Rows are points. Any point is a mix of the corners, with weights that add up to 1. It lies inside the corners' shape when no weight is negative. Say inside or outside, and name the corners with a negative weight.
In the rows, 128 means zero.

Corners:
(1): [ 62 124]
(2): [111 101]
(3): [195 138]
Points:
[ 80 125] -> inside
[157 114] -> outside (1)
[186 126] -> outside (1)
[ 77 107] -> outside (3)
[ 48 118] -> outside (3)
[114 104] -> inside

Corners:
(1): [128  22 212 162]
(2): [165 109 152 177]
(3): [151 106 156 115]
(4): [ 81 144  60 135]
(5): [ 77 194 103 145]
Points:
[125  75 167 146] -> inside
[133 192 128 146] -> outside (1, 4)
[ 80 145  91 159] -> outside (3)
[134  96 170 147] -> outside (4)
[100 111 115 144] -> inside

Corners:
(1): [ 92 192 174 196 164 150 163  39  48]
(2): [ 51 140 142  85 110  65 126  93 147]
(3): [ 55 121 116  98 138  50 146 166 110]
(4): [ 66 157  80 114 110  37 144 102 171]
(5): [155 171 159 116 161 130  92 194 143]
(6): [159  93 125 129 131 165 157 168 193]
(7): [186  85 105 104 140 144  66 161 179]
(8): [193 158 131 139  87 152  91 140 110]
(9): [ 98 113 139  83 144   7 159 134 163]
(10): [ 94 136 186 227 138 153 132 111  98]
Points:
[127 137 130 133 136 134 111 141 132] -> outside (9)
[137 128 129 131 130 141 110 135 143] -> outside (9)
[132 123 136 142 116 151 105 137 113] -> outside (4, 5, 9)
[147 136 117 114 135  99 139 127 159] -> outside (2, 3, 10)

Corners:
(1): [ 22 110  87 125  53 207  94 138 128 115  70  91  48 169]
(2): [165 158 176 137 114 118 143 135 143 164 114 140 134 210]
(3): [147 137 122 130  96 227 145 189 161  69 129 122 130  97]
(4): [ 78 165 162 123  63 119  82 177 126  99  62 131 109 161]
(5): [ 95 190 165  92  69  89 189 132 130 133  98 129 176 121]
(6): [130 183 172  91 147 176 130 102 129 102  56 121 149 140]
(7): [133 174 130 159 124  86 135 149  99  84  42  54  41 193]
(8): [123 188 128 164  83 136  92  72 130 139 107 122 117 136]
(9): [124 170 133  91 102 166 133 136  80  39 139 111 130 159]
(10): [ 66 166 116 165 213 114 125  91  75 132 105 123  76 136]
(11): [122 107 122 138 168  95  75  66 173 132  89 149  66 164]
(12): [144 110 216 186 170 115 118 131 126 137 186  77 138 122]
(13): [ 99 153  61 115 144  91  99  48 136 171  44 128 200 138]
(14): [199 164  94  75 143 171 112 101  76 217  89 108 116  97]
(15): [171  96 183 173  84 167 145  72  22 166 172 249 138  69]
Points:
[125 154 158 124 102 162 141 112  96 140 130 157 163 107] -> outside (7, 11)
[114 141 136 139 137 145 106 109 114 132 111 131 118 135] -> outside (5, 7)
[113 158 130 118 115 115 120  94 111 141  80 136 112 154] -> outside (3, 12)
[111 145 129 151 134 132 130 100 104 104 106 114 111 128] -> outside (2, 4, 14)
[126 148 149 131 112 145 128 126 109 112 120 128 128 135] -> inside
[110 154 118 132  96 150 122 122 113 119  96 130 105 142] -> outside (6, 12)

Corners:
(1): [169  76 146  95 140  89 130 169 117 141 180 157 120 110 126 187 110 148
 146 119]
(2): [147 119 158  85 150 110 125 162  87 158 182 122 151 124 139 151 157 175
 163 164]
(3): [178 122 142 209 146 136 141  80 139  54 150 100  98 149 165 164 120 168
 145 131]
(4): [143 107 162 146 118 149  82 113 126  71 125 124  91 149 109 133  99 147
 188 142]
(5): [155  83 117 169 125 151 145 106 127  85 130 139 139 171 167 155 130 138
 208 159]
(6): [103 126 108 115  95 134 126 120 152 149  92 166 171 140 154 128 145 153
  85  83]
(7): [154 134 132  82 161  58 114 119 118 155 135 142 118 102 162 150 111 145
 186 144]
(8): [130 118  99 119 160 145  90 128 111 153 125 175 153 140 142 108  95 100
  81 111]
(9): [209 119 140  98 136 142  93 147 137 181 141 142 116 111 119 161 166 126
 157 126]
(10): [146  69 152 110 132 112  90 115 105 159 138 144 129  81 148 137 174 159
 145 135]
(11): [153 105 133 186 154  82 123 108 137  94 149 142  83 184 104 132 163 153
 181 139]
(12): [140 113  80 195 123 126 118 116 182  51 152 125 116 133 135 140 115 149
 172 165]
(13): [107  97 147 113 152 151 105 153 180 159  65 153 143 130 140 111  90 114
  67 126]
(14): [ 91 102  89 100 141 164 143 114 116 121  90 150 127 121 103 134 136  90
  68 133]
(15): [ 77 126 118 124 118 146 132 165 141 145 136 164 140 128 169 120 131  67
  87 102]
(16): [110 103 106 126  95 115 101 109 132 158 101 100 159 126 127 120 114  89
  82 120]
(17): [146 123 165 135 112 116 113  92 123 140 136 186 132 139 124 192 131 139
 161 174]
(18): [ 97 116  91 149 128 165 162 131 144 179 117 162 143  92 125  81 100 127
  99 132]
(19): [138 121 161 123 169 109  99  93 133 156 149 136 173 109  88 171 147 147
 183  84]
(20): [187 103 165  75 146  96 140 124 136 111 136 151 153 113 123 129 147 143
 147 137]
(21): [110 119 105 178 125 139 134 160 119 112  46 157 153  92 127 121 124 109
  91  84]
Points:
[114  99 112 147 116 127 132 103 141 105 122 155 117 149 152 125 105 121
 120 156] -> outside (2, 9, 19, 21)
[135 113 119 138 140 130 123 132 140 120 122 140 132 134 133 129 120 126
 127 123] -> outside (10, 17)
[106 110  76 113 139 166 130 110 139 157  68 120 194  82 153  98 144 118
  73 100] -> outside (1, 4, 11, 15, 17)
[ 17 113 103 114 116 161 121 160 121 207  88 181 155 107  98  79 116  74
   7  86] -> outside (3, 5, 7, 9, 12, 20)

Corners:
(1): [117  78  88 129 139  72 116 160 133 150 170 161 150 175 173 159 134  65
 206 222]
(2): [107 172 132  94 205 163 135 141 192 103  30 134 145 121 131 193 140 141
 154  82]
(3): [146  77 210 111 128  32 200 156 123 182 195 161 146  89 110 146 138 181
 170  69]
(4): [132 200 141  42 154 153 128 111 172 184  35 104 150 127 141 108 149 177
 169  74]
(5): [137 100 204 165 134 128 156 149 107 126 164  83 219 139 146 101 146 150
 145 116]
(6): [141 140 109  63 212  67 183  99  81 111 166  72 160 204 104 162  82 116
 140 210]
(7): [ 97 144 124  67 181 146 127 104 121 162  81 154 143 121 105 176 189 202
  82 138]
(8): [129  77  64  75 148 171 148 150 129 161 173 112 148 173 143 182  35 129
 123 206]
(9): [122 114 116  65 171  95 136 161 172 109  67 109 156  82 177 105 160 195
 103  73]
(10): [ 83 104  59 112 122 121  82 128 117 121 179  41 139 135 143 233  88  83
 165 198]
(11): [155 193  56 134 147 138 133 148 110 113 204  69 104 211 141 212  94 160
 147 245]
(12): [ 97 120 226 109 152  79 164 193  91 150 227 129 134  96 201 156 139 107
 116 124]
(13): [ 91 116 166 140  73  96 226 120  63 112 160 162 191 107 166 126  94 128
 108 100]
(14): [118  98 220 151  91  64 184 188  82 163  86 127 114  85 137 139 123 142
 102 104]
(15): [129  64 103  68 147 113  86 117  69  79 208 100  90 248 142 151  96 134
 174 177]
(16): [171 168 124 107 186 125  56 118 154 160  51 166 177 105 153 187 101 192
 100  90]
(17): [ 63 146 197 159 120  62 160 161 189 147 147 118 148 137 140 124 126 106
  82  69]
(18): [181 104 142  87 171 134 137  69 170 156  72 121  88  94 143 147 171 134
  95  83]
(19): [ 89  97 207 137 101  79 160 149 115 122 191 156 112  48 113  88 103 107
 140 166]
(20): [ 84 137 138 148 212 135 141  85 131 171  51 106 123 124 169 130  93 192
 155 105]
(21): [120 101 134 144 168  76 150 162  44 144 193 144 111 113  94  67 123 110
 116  64]
Points:
[116 119 138 107 144 112 146 134 131 140 132 121 145 139 150 160 111 140
 132 146] -> outside (21)
[130 114 135 108 146 104 148 138 115 146 143 112 146 142 147 145 120 151
 131 125] -> outside (2, 19)
[117 108 141 109 147 113 148 142 118 143 154 123 138 128 139 142 105 136
 134 140] -> inside
[ 78  64 197  87 147  67 221 134 140 148 122 161 123 104 146 137 122 135
 134 102] -> outside (4, 5, 10, 11, 16, 21)
[113 138 152 109 141 106 147 145 110 142 138 112 151 123 141 137 107 168
 118 116] -> outside (1, 2, 18)

Corners:
(1): [225 130  77 120 107 155 137 131 213  64  37  75 133  81  82 153 124 137
 101 150]
(2): [ 26 189 101 119 108 167 192 212  68 171 132  98 100  87 140 111 132  92
 172 145]
(3): [149  84  90  68 231  94 100 119 169  46 158  32 147 144 126 198 107 101
 178 197]
(4): [ 78 150 175 110 127 128  88  60 118 206 127 118 142 133 127 114 115 106
 160 135]
(5): [207 158 190  35 152 167  67  94 125 134 116 149 144 113  63 132 156 110
  76  60]
(6): [105 161 149 142 101 100 114 103  83 164 172 111 155 209 201 102 119 139
 157 112]
(7): [ 16 173 132 129 104 129 137 190  99 143 164 109 105 111 146  86 160 184
 137 132]
(8): [230 128 178  73 175 181  44 142 183 176  80 161 181 138  51  74 141 117
  96  88]
(9): [134 170 166  85  81 142  66 108 140 121 115 142 116 184 134  84 149 107
 157 136]
(10): [220  90 102  67 119 211 122 169 176 114  65  88 102  37  95 153 112 204
 129 140]
(11): [156 124 182  74 118 186  94  95 126  89 155 133 158 194 114  91  80  91
  83 126]
(12): [169 159 185  62 165 200  64 130 197 172  36 148 130 142  67 119 132 102
  93   7]
(13): [ 89  88  10  98  93 197 176 173 170 126 116 108 129  47 154 130 160 159
 101  97]
(14): [ 84 142 101 136  93 114  98 173  70 147 177 127 101 136 130 130  99 102
 162  67]
(15): [210 107  65  45 166 119 131  96 175  73 118 100 157 134  38 165  78 152
 159 142]
(16): [138 179 190 124 129 152 135 155 112 163 166 169  84 135 160 117 102 100
  97 116]
(17): [188 151 186 138 127 184  86  68 104 151 130 124 115 189 101  86 144 116
  98  61]
(18): [ 34 136 111 175  87 110 151 196  83  92 173 117 119 133 162 149 148 106
 219 146]
(19): [ 49 223 173 109 110 149 117 150  85 177 201 105 131 136 151  84 111 115
 206 112]
(20): [ 44 178  73 145 126 142 147 162  57 123 126 142  75  78 207  80 103 140
 192  88]
(21): [ 81  93 137 128  61  66 152 116 100 128 181 102 138 165 186  32 116 128
 157 131]
Points:
[106 162 130 113 102 163 125 154 135 129 125 142 121 138 129  73 136 122
 137 113] -> outside (3, 4, 5, 6, 10, 14)
[146 130 119 108 132 128 110 133 124 115 126 111 117 123 114 123 123 129
 154 133] -> outside (6, 11, 12, 13, 19)
[118 142 123 113 118 141 124 134 117 124 144 112 122 129 140 111 121 127
 146 126] -> outside (12)
[ 89 157 156 117 115 100  95 135 119 137 172 114 142 178 131 114 105 105
 175 125] -> outside (2, 5, 10, 13, 17, 20)
[ 40 163 141 143 110 111 135 156  62 149 160 114  86 129 188 102 134 121
 177 117] -> outside (1, 8, 11, 13, 15, 19)
[154 121 124  82 135 153 121 129 152 123 101 117 135 115 120 122 117 120
 131 123] -> outside (7, 14, 17, 19)
[142 141 142 102 122 151 113 131 134 134 130 116 131 137 114 113 125 121
 129 115] -> outside (20)
[ 57 158 129 127  80 138 149 144  92 145 142 107 115 122 168  78 132 127
 161 120] -> outside (3, 8, 14, 15, 16)
[150 138 133 107 126 143 113 136 133 128 111 114 117 123 121 124 124 132
 137 122] -> outside (11, 13, 19)

Corners:
(1): [169 192 120 139 158 166 196  51 128 169  74 122 165 144  40 102 184 143
 101 170]
(2): [152  77 175 186 120  74 113  91  82  67 187 183  41  93  88 136 125  47
 101  96]
(3): [209 190 172 165 120 167 174 125 158 142 186 206 160 159 100 142  94 143
 148  81]
(4): [ 65 183 104 188 130 153 136 142  63 133 114  50 191 112  84 218 182  97
 184 156]
(5): [126 118 175 237 188  77 210 105  57  30 206 126  55 104 127 141 124  56
 194  97]
(6): [153  55  81 126 104  53  65 129 149 170 103 210 147  89 157  68 128 171
 149  70]
(7): [ 90 175 141 126 152 145 149  51  92  70 174 159  91 130 109 173 149 100
 104  60]
(8): [133  68 187 123  89 126 112 102 127  69 160  60 131 121  99  89 171 107
 163 139]
(9): [ 56 139 133 209  98  81 143 155  74  52 119 165 132 139  79  76 102  70
 198 131]
(10): [156 154  87 156 154 113 191 116 120 109 101 197 107 193 128  87 150  67
 128 172]
(11): [130 105 131 132 153 149  88 101 183 116  64  46 121 112 167 163 181  96
 114 120]
(12): [222 183 149 165 125 114  94 117 199 115 105  50 124 124 158 159 176 204
 164 196]
(13): [125  61  86 199  80  56  92  75 209 171 102 103 132 172 182 177  92 172
 140 107]
(14): [202 215  67 135 146 221  88  62 110 193 150 103  59 172 107 136 109 163
  47 116]
(15): [137 174 128 176 134  54 101 141 154 120 166  73 136 201 134 192 141 167
 124 119]
(16): [161 127 167 195 118 107 172 131 126 172 149  94  57 159 157 113 187 151
 148  94]
(17): [210 152 108 122 113  58  91 105 190 198 100 110  58 159 145 143 173 123
 152  96]
(18): [159  99 137 136 168 158 188 107 183 160 123 155  41  64 100 147 171 111
 123  91]
(19): [146 114 119  85 112  80  97 138  80  93  71 170 172 176  82 205 136 163
  54  76]
(20): [ 55 178 181  62 101 181 157  91 162 111  81  50 151 165 134 187  80 160
  27 136]
(21): [105  93 131 190 126 145 106  64 134 180 122 107 128 153  89 126 136 129
 189 142]
Points:
[133 139 133 151 120 121 122 109 119 105 129 116 130 146 122 136 132 132
 118 122] -> outside (17, 18, 21)
[152 106 122 151 133 114 119 113 102 132 105 136 107 121  93 119 168 108
 148 125] -> outside (3, 7, 13, 15, 20)
[149 141 136 149 126 118 136 109 127 124 126 122 116 140 113 143 150 129
 124 116] -> outside (21)
[148 156 129 158 126 135 127  99 122 125 147 118  96 151 113 154 128 130
 118 116] -> outside (1, 6, 11)
[144 146 131 151 126 117 127 112 142 129 124 108 127 146 124 142 148 139
 140 121] -> outside (2)
[127 156 147 165 136 136 143 103 123 114 136 106 122 148 108 176 127 137
 111 112] -> outside (6, 8, 10, 17)

Corners:
(1): [189 119  81 106 106  91 110 131 122 185 108 200 155 104 110 172 117 136
 113 188]
(2): [173 109 136 177 140  76 104 174 149 168 191 170 127 114  98 191 115  56
 129 176]
(3): [ 17 149  93  60 155 181 165 123 155  85  44 127 155 150 143 181 173 151
 163  94]
(4): [ 86 167 171  97 107 166 145 136 113  87  98 137 122  90 140 157 110 142
 196 121]
(5): [165 150 125 135 163  84 183 150 105 160 170 187 171 157 140 164 109  95
 137 195]
(6): [ 85 120 145 109 143 194  90  95 156  72  66 173 150 171 179  98 147 148
 147 125]
(7): [ 62  79 146 135 110 232 128 115 141  98  63 203 140 154 129  91 194 128
 159  93]
(8): [ 60 136 161  88 148 236 164  87 204 120 135 249 165 114 147 192 148  94
 141  95]
(9): [ 99  80 102 152 134 109 153 130 118  84  97  83 138  60  77 150  81 114
 115 147]
(10): [235 130  78 136 169  85 115 159  87 168 175 198  82 111  94 133 116 101
 156 157]
(11): [150  68 169  64 131  83 102 179 135 123  93 125 120 106 137 100 106 127
 100  89]
(12): [ 57 133 140  78  34 186 148  53 199  95 114 134 130 166 134 118 193 121
 141  93]
(13): [149  57 156 144 177 133 128 182  98 159 132  84 154  66 102  86 118 135
 145 146]
(14): [ 85  52 139 172 111 143 129 169 105 182  78  55 150 120 140  71 100 120
  81 110]
(15): [127  77 184 145 121  90  99 106  78 128 115 117 114  73 158 139 144 160
 137 100]
(16): [179 122 156 148 141 142 103 160  87 129  83  81 118 102  50  96 113 154
 102  96]
(17): [155 127 131 127  83  89  99 168  77 158 209 166 118 138 112 173  85 131
 116 207]
(18): [159 122  88 136 149  83 108 128  69 208 162 190 166  96  71 163 113  75
 136 165]
(19): [150 131 136 124 141  66 149 147 109 166 184 113  89  72 111 159 150  51
 123 217]
(20): [100 171 131 169 118  64 139 156 160 177 217 158 133 104  70 150 104 111
  92 166]
(21): [ 96  49 173 119 177 131 126 117 122 137  65 103  85 103 107 114 131 142
 178  88]
Points:
[ 85 117 142 109 130 181 125 109 132 126  91 161 137 126 132 131 143 146
 154 102] -> outside (2, 5, 9, 11, 19)
[141  97 139 144 144  90 121 153 112 156 137 125 127 100 120 139 111 122
 112 145] -> outside (4, 7, 12, 18)
[131 108 139 132 125 122 124 135 127 142 132 151 131 110 113 134 122 115
 127 142] -> outside (3)
[128 121 139 107 141 140 135 123 130 120 111 161 131 115 125 144 136 118
 152 128] -> outside (14, 17, 20)
[101 120 139 129 133 146 141 121 133 134 111 154 159 124 124 144 131 123
 141 129] -> outside (10, 11, 17, 19)

Corners:
(1): [ 98 146 117 115  86  24 189  72  75 143 124 111 167 166 104 188 138 149
 170 128]
(2): [136 140  29  76  81  51 118 136  43 182 171 106 132 159 128 139 209 104
 149 161]
(3): [ 83 116  59  96  97 111 133 121  47 135 127 158 103 207 116 121 145  79
 121 133]
(4): [122  60 161 106 143 120 114  64  82 111 170 246  93 131  55 142 135 196
 120 106]
(5): [127 198  80 120 126 117 125 112  97 174 112  60 122 200  61  98  49 131
 164 180]
(6): [ 84 147 180 192 118 192 183 149 157  51 153 117 154  29 194  77 160 230
  78  83]
(7): [123 105 166 129 174 146 111 112 150 110 136 153  67 114 183  98 132  95
 136 140]
(8): [124  81 107 141 164  66  39  76 107  76 137 180  85  56  93 115 119  86
 100 126]
(9): [105 121 146 189 156 185  63 182 145 148 126  68 124 103  98 104 147 113
 108 105]
(10): [ 86 138 154  73 110  49 143 109 125  81 217 190  79 154 129 104 124  91
 166  90]
(11): [ 75 172 128  61  70  40 138  78 159 132 169 148 139 163 105  53 204  40
  75 138]
(12): [ 93 119 169  96  92 168 123 138 145  69  81 115 125  83  68  68 156 135
 154 170]
(13): [145  96  70 123 179 133 120 125 162  79  88 121  94 212  97 185 152  94
  97 134]
(14): [ 57 182  34 136 122  95 135 105 186 173 171 136  73 156  93 108  81 122
 104 128]
(15): [ 47 128  41  69 153  77 149 145 206 167 133  96  69 217 152 137  32 114
  76  84]
(16): [111 124 192  88  81 217  75 112 203  94 116  96  77 139 154 104 109 157
 119 151]
(17): [148  55 187 142 106  44 134 152  91 103 200 133  75 166 205 121 232 104
 146 115]
(18): [103 104 111  92  74 117 153 199 173 149 106 122  97 236 167 199  86  93
  80 151]
(19): [ 88  55  30 162 138 212 157  77 123 114 132 150 205 101  98  98  81 149
 112 122]
(20): [133 133 101 140 145 129 179 110 180 136 134 124  95 160  84 142  67 122
 158  56]
(21): [120 113 125 160 122 194  88 137 171  77 102 146 157 125 136  77 124 127
 134  97]
Points:
[121 125 160 136 137 124 106 121 172 105 167 148  66 140 146 108 134 114
 119 117] -> outside (1, 2, 3, 12, 15, 19)
[107 112  92 130 144 125 121 128 143 124 141 135 116 155 124 110 108 108
 110 102] -> outside (1, 12, 14, 16)
[108 117  66 133 140 108 127 122 127 142 131 120 118 168 117 135  93 106
 130 118] -> outside (4, 6, 11, 12, 16)
[107 111 144 123  97 129 147 114 138 105 153 149 139 131 110 118 175 141
 123 115] -> outside (3, 5, 7, 8, 15)
[105 115 103 126 135 124 126 124 137 117 143 145 108 145 113 111 124 113
 119 113] -> outside (1, 16)

Corners:
(1): [114 115 118  93 115 159 106 107  92 182 170 160 132 145 157 159 114  80
  94  87]
(2): [ 90 144 214 150  84 176 130 136 203 103 138 118 160 212  52 106 150 125
 151 152]
(3): [182 176  65 185 153  87 110  91  55 183 144 106  76 133 187 143 125 180
  72 145]
(4): [137 146 102 135 145 130 102  86 104 193 145 110 126 126 126 213 114  88
 184 143]
(5): [171  68 100 164 109  70  94  83  72 154  86  40 112  73 123 181 131 124
 126 122]
(6): [ 99  83 177 162 141 198 119  58 148 141 115 102 112 152  73  70 156  75
 166  89]
(7): [129 154  65 151  99  60  86 103 131 216 151 100  96 158 174 128 133 129
 103 183]
(8): [182 140 131 110 104  80 124 106 124 163 135 157 162  89 168 142 155 149
 124 137]
(9): [107 134 204 122  74 152  95 132 182 148 105  87 181 142  40  45 130 122
 235 136]
(10): [184 112 107 156 133  17  93  90 108 164 153 123 179 132 145 167 121 113
 111 125]
(11): [201 112 116 116 115  63 118 119  59 142 163 166  99  71 171 163  79  83
  93 122]
(12): [ 55 143 169 127 105 129 138 136 176 104 153 165 158 163 142 120  99 132
 150 117]
(13): [ 59  88 154  41 192 118  63 159 178 148 133 249 144 154  98 130 144 130
 153  86]
(14): [ 74 120 148 104 109 143 143 164 143 110 215 180 186 131 107  93 161 152
 171 100]
(15): [104 141 121 157  44 170 169 160 159 126  88 125 140 150 104  18 147 104
 215 157]
(16): [142 138 148 114 184  82 141 129  84 146 108 128 118 107 124 113 134  68
  84 156]
(17): [106 138 151  58 112  76 141 105 147 179 148 224  78 119  92 119  87  85
 132  87]
(18): [193 156 113 121 202 109 125 106 171 159 153 160 135  82 101 119 126 124
  92  96]
(19): [136  72 174 179 103 100 139 113 177 204 126  82 131 204  86  83 132 108
 187 135]
(20): [111 172 152 123 133  70  63 151 131 130 148 168 133 115 133 174 130  91
 139  74]
(21): [ 74 135 157 193 108 183 138 133 144 166 145 146 165 113  63  95 149 130
 175 155]
Points:
[144 119 116 120 134  78 115 115 112 154 149 154 122 121 154 133 122 111
 106 106] -> outside (2, 4, 9, 21)
[138 117 121 136 135 104 101 101 129 181 144 128 132 128 119 133 139 130
 139 112] -> outside (2, 11, 12, 15, 16)
[124 112 129 132 117 122 125 131 140 166 137 137 160 125 114 108 135 115
 163 141] -> outside (2, 3, 6, 17, 20)
[134 124 135 138 136 104 114 117 125 157 134 124 140 133 121 128 133 110
 135 133] -> outside (17)
[125 131 121 141 122 117 118 115 131 159 148 145 128 131 126 130 131 127
 136 121] -> outside (9, 16)
[140 139 123 140  94 122 111 123 136 156 120 118 151 127 124 114 127 137
 158 149] -> outside (6, 14, 16, 17, 19, 20)
[121 126 139 128 123 118 124 115 135 156 151 151 131 142 115 111 121 109
 139 123] -> outside (5, 8, 20)
